Rows are points. Examples show where two turns around zero, p and q, send a point. Where does a point land after both, in the order given? Backwards means that the second turn is done in reverse. Each puzzle has new turns, and all numbers are rounded.
In the rows, 128 means zero.

Turn p:
[120 105 140] -> [120 105 139]
[119 108 104] -> [115 111 104]
[154 139 174] -> [160 133 171]
[ 60 127  84] -> [ 55 135  93]
[187 161 139] -> [190 156 134]
Turn q:
[ 81 111 143] -> [ 80 111 141]
[177  99 138] -> [176 107 152]
[198 131 110] -> [200 133 119]
[100 161 140] -> [ 97 160 127]
[ 83 139 110] -> [ 86 130 102]
Where do these land?
q, then p backwards: [126 130 153] -> [119 138 149]
p, then q: [151  70  83] -> [152  63  95]
p, then q: [144 143 140] -> [144 145 137]
q, then p: [ 82 101 156] -> [ 82 106 160]
q, then p: [137 195 108] -> [136 190  96]

Turn p:
[ 84 145 138  64 141 130] -> [ 89 131 131  58 123 142]
[163 101 138 126 112 156] -> [165  97 144 138 136 149]
[128  83 101 172 130 158] -> [132 102  97 182 142 155]
[ 93 202 129 173 172 133] -> [ 97 223 116 144 115 141]
[110 121  95 159  85 126] -> [128 109  91 158  88 118]
[ 70 180 159  96 182  64] -> [ 48 190 151  76 137  89]
[168  88 155 132  92 132] -> [163  80 164 149 126 125]
[188 101 113  96 131 127] -> [178  98 130 110 169 115]
[149 131 123 134 106 127] -> [154 122 128 135 116 118]
Turn q:
[116 167 103 157 168 139] -> [119 143 111 174 168 151]
[156 157 179  94 108  92] -> [152 169 169  88 137  90]
[123 121  97 144 125 145] -> [127 117 106 152 114 143]
[ 97 127  89  64 157 145] -> [102 148  71  86 136 167]
[106 170 114 119 162 151] -> [110 161 114 140 159 166]
[154 126 140 166  78  96] -> [154 124 154 155  97  76]
[172  81 133  78 154  97] -> [164  97 107  59 149 107]
[146 122 189 163  82 186] -> [144 112 213 144  84 157]
[ 83  82 108 167 119 100] -> [ 81  83 107 153 109  94]
Where do these land?
p, then q: [130 157 129 159 116  74] -> [122 155 135 151 133  69]
p, then q backwards: [107  96 142 159 118 129] -> [104 118 124 170 127 143]
q, then p: [ 77 126  66 104  93 205] -> [150 111  67 131  49 187]
q, then p: [147 149 165 130 183 110] -> [111 160 154 118 186 136]
p, then q backwards: [142 113 179  65 163  98] -> [126 117 211 107 162 107]
p, then q: [159 143 151 125 115 153] -> [163 131 161 119 124 139]
q, then p: [134 112  65 153 107 126] -> [153 108  83 169 114 107]

Turn p:
[134 168 180 123 153 118  60 122] -> [136 183 154 129 177 126  69 138]
[144 118 109  87 130  91 178 113] -> [150 122 133  92 106  90 174 102]
[163 135 189 155 175 143  94 126] -> [164 139 174 150 186 153  99 149]
[ 96 136 113 164  93 103 158 148] -> [ 95 125 123 166  84 103 147 143]
[100  84  99 103  96 141 151 108] -> [ 98  88 114  97  91 137 139  96]
[131 121 135 127  69 149 151 162] -> [125 117 123 121  67 148 127 166]
[142 148  46  98 137 143 150  91] -> [145 139  63 111 125 136 173  70]
[150 145 173 154 155 115 108  80] -> [154 153 178 157 160 133 106  99]
[117  96  81 133  93 123 154 166] -> [113  84  87 128  85 110 147 147]
[ 89 125 133 122 135 157 147 159] -> [ 87 121 126 116 132 148 151 159]
[141 132 151 142 173 126  58 131] -> [141 138 133 141 196 126  76 137]
Turn q:
[ 98 148 128 160 158 172 122 123] -> [108 153 104 166 141 173 134 130]
[121 131 132 149 138 106 185 124] -> [116 130 128 137 129 105 187 117]
[110  68 122  85  89 121 100 105] -> [129  64 126  98 106 130  84  92]
[155 142 116 177 132 161 140 157] -> [163 153 117 170 119 140 151 160]
[145 167 143 125 151 156 200 148] -> [144 163 123 109 149 146 205 148]
[119 159 111 141 139 130 140 181] -> [117 145 107 134 125 124 149 185]
[142 102 183  99 110  80 121 136] -> [120  94 198  97 123 107 123 127]
[110 148  98 131  88 146  76  86] -> [122 155  99 129  91 141  66  96]
[152  86 119  84 148  81  68  93] -> [133  92 149 111 170  87  54  98]
Where do these land?
q, then p: [163  82  49 225 157 101 123  98] -> [171  98 119 246 132  70 123  91]
q, then p: [ 70 135 179  92 143 149 147 121] -> [ 73 123 141  86 139 177 157 120]
q, then p: [126 128 141 127 118 168 108 134] -> [134 128 114 126 129 169 113 141]
p, then q: [121 113 161 112  98 159 191  86] -> [142 121 152  90  93 185 158  88]
p, then q: [140 114 140 138 124 105 129 172] -> [131 104 148 133 120 105 128 166]
q, then p: [118 129  91 110 104 115 113 142] -> [123 121  94 112 115 100 105 128]
q, then p backwards: [158 131 112 136 104  76  65 121] -> [135 123 159 134  93  65  80 128]
q, then p: [146 137 124  96 171 133 122 140] -> [138 132 119 110 177 120 143 144]
q, then p backwards: [110 181 157 116 134 147 155 138] -> [102 167 142  98 138 161 155 135]
